Each row is a point. Each copy is the shape, with its points in the same order, turned, moved and blurred by noise. Say if it was mirrored as well.

Shape, 6 rows:
[[ 45  66 -17]
 [-23 -14  15]
 [ 36  25 -19]
 [-57 -22  48]
 [ 26  10 -23]
 [-49  -3 -15]]
Copy 1, 6 rows:
[[ 84   6  33]
 [-27  29  -6]
 [ 52  16   0]
 [-68  42  16]
 [ 43  14 -13]
 [-27 -12   8]]
Copy 1 is: mirrored
Copy 2:
[[ 22 -66 -43]
 [-25  18   6]
 [ 27 -32 -23]
 [-66  42   9]
 [ 27 -21  -9]
 [-32  -3  39]]
Copy 2 is: only turned

Shape, 10 rows:
[[ -3   3  -2  29  13 -50]
 [-26 -17  17  18  -8  -6]
 [ -9 -16  14  14   4  26]
 [ 29 -22  15 -33 -13 -38]
 [-62 121  -1  26 -18  23]
 [-47 -20  15  34 -26  30]
 [ 53  30  23   8  -2 -35]
 [ -9  -4 -79  22  -6  27]
 [-29 -19  -7 -40  55  -3]
 [-29  31  16  14  14   0]]
Copy 1:
[[-21  20 -10 -14 -38 -36]
 [-11  -4  12 -60 -18 -11]
 [-24  -8  20 -44   7  11]
 [ 13 -52 -23  -8 -16 -26]
 [ -2  83 -29 -41 -28 102]
 [-13   9  25 -93   0  10]
 [-20 -14 -56   6 -24  -4]
 [  7  60  16 -19  60 -20]
 [ 12 -14  62  18 -10  11]
 [-23  24  12 -28 -34  36]]
Copy 1 is: only turned
Copy 2 (10 x 6):
[[  -5   52   13  -20   19  -19]
 [ -25   23  -13   12    5   18]
 [  -6   27    0   38  -17   16]
 [ -11    6   48  -33   -7   36]
 [ -25   -2  -74   -2  -51 -103]
 [ -10   22  -46   39   -1   20]
 [  -7   50   31  -48  -47   -4]
 [  80   11  -16   31   -1  -20]
 [ -20  -11   55   46   24  -20]
 [ -22   25   -4   21   -7  -37]]
Copy 2 is: mirrored

Shape:
[[-28  33  -9 -10  73  39  15  38]
 [ -7 -21  29 -29 -16 -18 -14 -13]
 [-42  32   0 -21 -35 -56   3   1]
 [-53  31  44  -3 -12  29  38  54]
 [  8  17 -45  28 -55  42  10 -15]
 [  9   0  20  18  13 -29  37  25]
 [ 33  -2  12   8  71 -40  49  -6]
 [  6 -15  15  31  -7 -41   9  68]
 [ 88 -61 -31 -32 -12  29  30 -21]
 [ 15   7  72  -2   3  83  15 -33]
 [-10 -80  21  18 -21  -6  56 -24]
 [-54  49 -18  16  -8 -42 -34  19]
 [  5  43 -19 -49 -14  53 -25 -36]
 [-32  -8 -17 -17   6 -14  27  -9]]
Copy 1:
[[ 13  47 -19   4 -28  57 -34 -18]
 [  2 -43 -13 -20   6 -35  -3 -34]
 [-27   3  16 -15  28 -62 -49 -35]
 [-30  -6  55 -27 -15  41 -45 -24]
 [ 14   8   8 -68  24 -22 -20  67]
 [ -2   4  31  24   5  -7  16  -9]
 [ -7  20 -19  68  -2  -1  39  -3]
 [ 36   7  67   9  11 -19  13 -32]
 [ 18  -6 -43 -56   2 -23  99  28]
 [-17 -75 -25 -29   3  65  -2  30]
 [-10 -49  25  -6 -55 -47  37  28]
 [ 25  22  19   2  30 -42 -83 -26]
 [ -4  -4 -66 -72  34   9 -34  10]
 [-12  12 -10 -11 -24 -37 -17  -6]]
Copy 1 is: mirrored
Copy 2 (14 x 8):
[[ 20  56  -6 -25  25 -20  89  15]
 [ 33 -17 -22  33  -9  -2   3 -10]
 [  2 -34   4  -8 -40 -41  20 -45]
 [ 27  13  28   8 -54  12  93  -3]
 [-34 -26  10 -46 -13  51   9  21]
 [-17  30  19  38 -22 -24  24  11]
 [ -9  53  30  39  34 -56   4  21]
 [-37  30 -22  47 -59 -20  31  12]
 [-35 -36 -10  49  67  34 -10  65]
 [ 65  29  38  18  23  78  27   9]
 [ 26 -23  23  40 -31  -3 -24  78]
 [ -7  13 -28 -44 -54 -37  25 -48]
 [ 21 -28 -11 -39  54  40  32 -32]
 [ 12 -17   2  -9  -6 -38  25  20]]
Copy 2 is: only turned
Copy 3 (14 x 8):
[[ -2 -13  30  32 -82 -28  18 -30]
 [  2  11 -38  12  28 -13 -16  -1]
 [-18  58 -24  60  22 -23  36   1]
 [ 14  -7  37  30  -2 -90  42 -17]
 [-12  58  59   6  41  12   5 -55]
 [ -7  10  11   8   3  -8  38  39]
 [-26 -23  -7 -11 -40  31  48  40]
 [ 18  23  25  24   1 -28   5  66]
 [-45  31   9 -97  13  25 -37 -13]
 [ -5 -77  32 -15  38 -12   6 -62]
 [ 44  17 -17 -59  38   1  42   8]
 [  8  53   4 101   7  -9  19   0]
 [-49  16   3  21   7  -4 -28 -94]
 [  4  40 -23   5 -11  -2  34 -26]]
Copy 3 is: only turned

Shape, 15 rows:
[[-30 -18  48  -6 -19  81 -56 -38  30]
 [ 15  14 -51 -24 -17 -15  30 -10  13]
 [ 19  12  17 -42 -30   6  26  -2  48]
 [  3 -21 -51 -38 -37 -18  19  -2   7]
 [ 12 -31  -3  48  57   7  -9 -25  17]
 [-37  20  59  21  32  34 -69 -48  -2]
 [ -2  40 -13 -58 -37  12  42  25   7]
 [ -7  18 -26 -36 -14  18   0 -20  65]
 [ 26  22 -40 -72   7  35  35 -16  17]
 [-20 -48   6  17  49  38  -4 -19  -6]
 [ 41  -1 -28 -76  -8 -21  30  42  35]
 [  2  -8  30 -33  11  29 -72 -49   4]
 [ 25  -9 -31  67  29  52 -43   4   6]
 [ 59   1 -20 -29 -35   6  45 -13   3]
 [ -4 -32  -4  40  46  36 -51   6 -12]]
Copy 1:
[[ 50  49  66  22 -62 -41  11  23  13]
 [ 14 -37 -39 -18   6  -4 -16 -17  41]
 [ 31  20 -17  -7  12  -3 -31  31  61]
 [ 33 -37 -40 -43   4 -22  -2   5  23]
 [ 14  28  13   9 -14  40   2 -50 -38]
 [  9  79  40  55 -51 -56  19 -33  -8]
 [ -5 -21 -16  -3  38 -28  -8  36  69]
 [ 46  -3   9  -2  -6 -19 -36 -11  60]
 [ 19 -25  -1 -19  11  15  26  -7  90]
 [  5  26  46 -12 -16   5  28 -29 -29]
 [ 45 -11 -38 -23  67  11   1  17  59]
 [ 53  61   3  21 -45 -40  46 -20  29]
 [ 38 -17  32  66 -40  28  10 -28 -43]
 [  9 -16 -42 -18  -4  33   2  33  46]
 [ 40  13  33  37 -14  -1  40 -32 -53]]
Copy 1 is: mirrored
Copy 2 (15 x 9):
[[ 32  74 -54  13 -33  14   9   3 -54]
 [ 16   4  19 -36  23   3   9 -35  58]
 [ 45  -1  -2   9  15 -27  34 -24  20]
 [ 19  17  28  -9  26  -4 -27 -18  65]
 [-20 -13  -7 -63  21   6 -14 -10 -54]
 [ -4  30 -26 -35 -67  13  28  37 -74]
 [ 29  21  24  29  24   6  55  -1  69]
 [ 37  37  14 -16   9 -15  23 -49  23]
 [ 23  34  -2 -40  47  -5  44 -16  66]
 [ -2  18 -28 -46  30  30 -14  27 -51]
 [ 19  -3  31   3  64 -54  30 -22  59]
 [ 10  59 -37 -30 -36 -31  -4  16 -24]
 [-68  16 -32 -33  10  36 -10 -47 -43]
 [ 14 -18 -27 -12  30  -8   6 -22  69]
 [-42  39 -10 -45  10  24 -13   1 -58]]
Copy 2 is: only turned
Copy 3 (15 x 9):
[[ 37 -67 -40  47   0  25  66 -72  30]
 [-17 -12  69  11  25   6 -17  -3  17]
 [  6   1  26  29  35 -12 -14 -61   6]
 [ -9 -11  78 -19  23   2   6 -12  27]
 [ 19 -11 -17  57  19  40   4  42  56]
 [  2 -50 -84  52 -16  35  52 -12  -5]
 [  1   0  63  14   0 -41 -15 -47 -25]
 [-14 -21  35  24   3  23 -30 -61  25]
 [-40 -34  70  55   6 -30 -17 -31  17]
 [ 36 -38 -17  48  -5  -2  27  32  61]
 [-22  56  83  21   7 -25 -16 -42  24]
 [-32 -33 -30  48  -4  29  72 -40  23]
 [ 55 -40  13  76  -5  73  20  32  22]
 [  5  -7  83  43  62 -19   6 -20   9]
 [ 40 -13  -7  58 -24  45  46  34  40]]
Copy 3 is: mirrored

Shape:
[[ 28  18 -58   6  20 -33   0  29  35 -14 -19 -34]
 [ 22  33 -52 -18   6  11  -1  30   9   2 -44 -21]
 [  1   7 -19   4  -1  35 -16  54  -9 -65 -38  14]
 [ 25 -10  12 -27 -60  -8  26  11 -14 -33  -4 -11]
 [-21 -22  -1 -43  32 -77  65 -33  35   7  17  72]
 [-29  39  18 -17 -32  -9  42 -36  -3 -55   1   1]
 [ 36  34 -35  25 -41  11 -31  -9 -21 -23 -41  25]
 [-18  -2  22 -62   1 -38  47  -2  53  49  12  53]
 [-25 -23 -14 -19  -8 -24  92 -12 -21  17 -23  18]
 [ 52   3 -42   6  44  47  11  -3  45   4  -6  -5]
 [  2   0 -59  19 -42  15   8  26   2 -28  24   4]
 [-20 -23 -16 -96  47 -45  26 -43   0  31  36  39]
 [ 24  -2   8  41   4   2 -26  19 -19 -18 -12 -22]
 [ 21  54 -36  13  32   8  13  45  -6  20  15  -1]
 [-88 -37  10 -63  20 -43  21 -59  48  55  17  39]]
Copy 1, 15 rows:
[[-48  23   8  -8 -29  21  47  11  -8  33 -33   5]
 [-13  35  -1 -16 -21  43  33   3 -35  19 -17  37]
 [ 36   5 -36 -56  -5  17  10   8 -43  12 -23 -19]
 [ 32   1  -4 -34 -14 -37  13 -10  36  -6 -23  41]
 [-90  46  16 -29  79 -30 -29 -33  46 -25 -49  15]
 [-16 -16  -1 -51 -10 -15 -59   7  32 -20  -3  37]
 [ 48  22  20   0 -15  20 -31   2 -17  44 -18  10]
 [-59  47   4 -23  68   2   3 -71  47 -35  -4  39]
 [-25  26  54 -63  53 -19   2   0  15 -42 -43  57]
 [-36 -10  -2 -11  38  17  41  -5 -41  68   1  31]
 [ 22  22   6 -43  12   9  22  45  29  37  -1   0]
 [-80  70 -26  13  87 -41 -12  -8  20 -39 -18  60]
 [ 22 -28  14  15  -7  -1  23  11 -23   0 -17 -13]
 [-16  -3 -11   1  27  76  34  23  -4   7 -25  25]
 [-95  70  24  -9  81 -41 -24 -33  23 -68  47  20]]
Copy 1 is: only turned
Copy 2, 15 rows:
[[  -2   36   22   11  -16  -16   25   46   -6   49    8  -38]
 [  -7   19   60   16   -8  -48   35   10  -18   40    2  -17]
 [   8   29   65   -5   32  -47   35   18    8  -36   42  -22]
 [  23   -7   28   29   -8  -21  -41   33  -38  -42   28   10]
 [  32    4    3  -48  -53   88   12   54  -51  -16  -30   45]
 [  14  -27   12   -2   19  -18  -16   45    7  -16    2   65]
 [ -43  -41   62    7    5  -50   20   49   -5  -19   10  -30]
 [  43   16    8  -30  -72   32    2   -4  -51  -17  -51   44]
 [  -8  -11   57    8  -41   59  -12   15  -32   -6   13   58]
 [ -27   11  -14  -24  -24  -41   59   -9  -42   28   41  -22]
 [ -44   31   17   47    1  -24   24   43  -12  -34    9   -6]
 [  31   -4    4  -30    0   74   37   20 -102   14  -57   37]
 [  -8  -20   19   11   21   -9    5    0    7   -9   35  -50]
 [   4  -12   17   40  -20  -11   81    2    3   17    2  -16]
 [   5   29    5  -62  -18   74  -21  -17  -51   -2  -90   70]]
Copy 2 is: only turned
Copy 3 (15 x 12):
[[-35 -25  10  53  23 -32 -25 -22 -34 -16 -34 -10]
 [-22 -21 -12  22  55  10 -21 -31 -24 -22   6 -21]
 [  7 -14 -43  11  32  33   4  14 -53  43   2 -25]
 [ 44  -6  19  33  -6 -22   2  14  12   2  30 -53]
 [-31 -40 108  55 -61   5   3 -43  18  47  54  29]
 [ 21 -44   8  35 -19  32  43   2  52  -2  24 -20]
 [-33   0   0  24  57   9  25  34 -11  -1  42 -46]
 [ -4 -19  58  54 -28 -11 -39 -49  35  34  84  40]
 [ 16  14  71  17 -17  22  17 -59  11  13  38 -16]
 [-74   6 -34   5 -21  -8 -41 -43 -10   4   2 -24]
 [ -9  13 -13  38 -11  18  -2  22 -40 -40  25 -19]
 [-32 -62 100 -16 -52  12 -54 -26  14  25  53   7]
 [-10  18 -13  -1  28 -21   8  31  -8   8 -22 -12]
 [-33 -15 -18  -6  29 -39   5 -34 -30 -32  15  37]
 [-21 -13 105  35 -40  61 -75 -23  58  27  53  55]]
Copy 3 is: only turned
Copy 4:
[[ -6  -7  -6  29 -19   3  32  63  -1  62 -32  -8]
 [ 15 -22  41  21   0   8  19  26  -1  65 -38   1]
 [ 30 -33   9  59   3  31  41 -11  14  48  -3  53]
 [ 51  19  16  39 -12  59 -19  27  27  -4  -7  10]
 [ 21  19 -39 -34 -37  25 -35  40  86  72  80 -37]
 [ 49   4   1  10 -29  -6 -30  33  64  -5  15  56]
 [ 30 -17  28 -23  10  45  58  16  23  12 -31  44]
 [  5  36  -8 -33   4  34 -77  21  44  74  55 -25]
 [ 38  29  42  13 -27   3 -11  14  71  24  54 -41]
 [  1 -21 -23   9  18  -8  13 -13  28  59 -57 -35]
 [-23 -21  11  43  14  41  25  31  47   1 -11  13]
 [ 10 -36  -6 -37 -63  39 -73  14  58  62  50 -56]
 [ 25  -9 -12  18  -7  21  44   2 -29  -3  -6  11]
 [  6 -53  10  12  42 -15  10  40  -6  38   1 -21]
 [-40  30  -7 -54 -69  15 -81 -10  57  59  81 -18]]
Copy 4 is: only turned

Shape, 18 rows:
[[   0  -14   37   36   26   10    2   33   29   23  -11  -38]
 [  18    8    7   16   41  -35    8   48    4   24  -16  -39]
 [  13  -17   28   29   34  -45   -3   -6  -21   14   44  -15]
 [   9   23    2   51  -16    5   31   13  -22  -62   -3   30]
 [  -4  -27   29   45  -19  -42   22   45   30    8  -11  -30]
 [  16  -27   30   17    5  -25   25  -10    3   31  -15  -14]
 [ -13  -17 -121   21  -31  -38    7   30  -67  -23   21   10]
 [ -78  -13   35   37  -16  -26    7   -6 -119  -57    1  -12]
 [  -3   22   37   48   -7   19   34   15  -35   19  -13  -15]
 [   2   43  -64   59   19  -46    8  -13   -6  -23  -12    9]
 [ -38  -23  -12   28  -52   20    6  -14   26  -44   14   -1]
 [   3   36   15   46   22    7    6   14   16   22   26  -26]
 [  -7   70   38  -60   38  -45   -9   12    2   30   -1   53]
 [  18   58   39   -4   13  -22  -10  -16    3  -17   -5  -11]
 [  14  -16   16   -4    5   35   74   15  -24  -44  -10   59]
 [  19  -17   20   27  -10   43  -16    1   23  -15  -16   23]
 [   1  -31  -51    2   39  -27   34   10   -6    7   18  -31]
 [ -60  -31   35   41   30   27  -10  -14   19    8   21   -4]]
Copy 1, 18 rows:
[[  19   24   38   -4   -8    9   -7   68   35  -12    1   -5]
 [  12    8   24  -20  -48    1    7   78   -6   -9   -1   17]
 [ -23    5  -15  -12  -26   27   38   78  -10  -32  -23  -19]
 [  -3  -28    8  -52   -5  -40   15   -9  -18   10  -10  -52]
 [   2  -23   80   -5  -15    6    6   48    1  -21  -18   -9]
 [ -18   -1   13    7   -6   24  -28   57  -13  -23   -2   -3]
 [  47  -72  -20   21  -99  -10   71  -30  -61  -16    5  -25]
 [  15   -1  -12  -40  -53   28    8  -38  -32  -29 -108  -61]
 [  25   36   19  -25    3   -4  -19   26  -29   -7  -14  -42]
 [ -18  -10   10  -34  -55  -38   43  -12  -43  -41   45  -13]
 [   5  -35   22   10   19   11   36  -49   19   -9    0  -28]
 [  16   41   17  -24   -6   -6   37   45  -11  -17   16  -19]
 [  -5   18  -47  -37   14  -34    6   50  -56  -14  -26   93]
 [ -41   26   -2  -45   -3   -8   10   22  -22   14   -8   23]
 [  29  -59  -48  -50   21  -21  -43   19  -11   20   -5  -37]
 [  -4    3    1   21   18  -36  -14    3   37   13   14  -15]
 [  17  -36  -11  -12  -55   44   25   40   -4  -31   33   -2]
 [  24   23   -1   -8   22    9   13   16   63  -52  -23  -28]]
Copy 1 is: mirrored
Copy 2, 18 rows:
[[  45  -52  -31    8    1  -24  -19   17    3   -2  -11   -4]
 [ -10  -44  -33  -10  -11  -50  -33   -2    7   -5  -26  -22]
 [  17  -25    7    5  -53  -18  -42   11  -11  -25   15  -60]
 [  30   25   55  -19   55  -35  -60   -4  -35   -9    7  -30]
 [  61  -33   -2   15   -3  -33  -70   -7   13    2  -48  -17]
 [  33  -16   11   21   -9  -18  -17   27   18  -22  -35  -36]
 [ -26    1   65  -84   -2  -15  -59  -58  -28 -103  -65  -27]
 [  72   24   57   26  -11  -60  -12  -59 -101  -62   -5  -59]
 [  34   -6   -1   25   43  -23  -25   39  -52  -20  -28  -26]
 [  -3   38  -13  -53   28  -50  -64   -6    2  -56    0  -37]
 [  90   13   44  -41   33   19  -31  -33   -4  -19  -13   -2]
 [  13  -19  -45  -15   16    0  -37   16  -17   -8   16  -23]
 [ -51  -20  -13   59   32   -2   10  -54   23   -6   31  -66]
 [  -5   38  -19   20    9  -16  -13  -10  -11   25   17  -36]
 [  25  -23   85  -11   78  -42    0    8   -1  -19    7  -38]
 [  44    5   31   10   38   -2   -9   16   15  -16   17   27]
 [  10  -41   12  -68  -18  -35  -14   -7    7  -29  -33  -47]
 [  92  -31  -19    5   -1   -1   -5   -9   -5  -43   40  -14]]
Copy 2 is: only turned
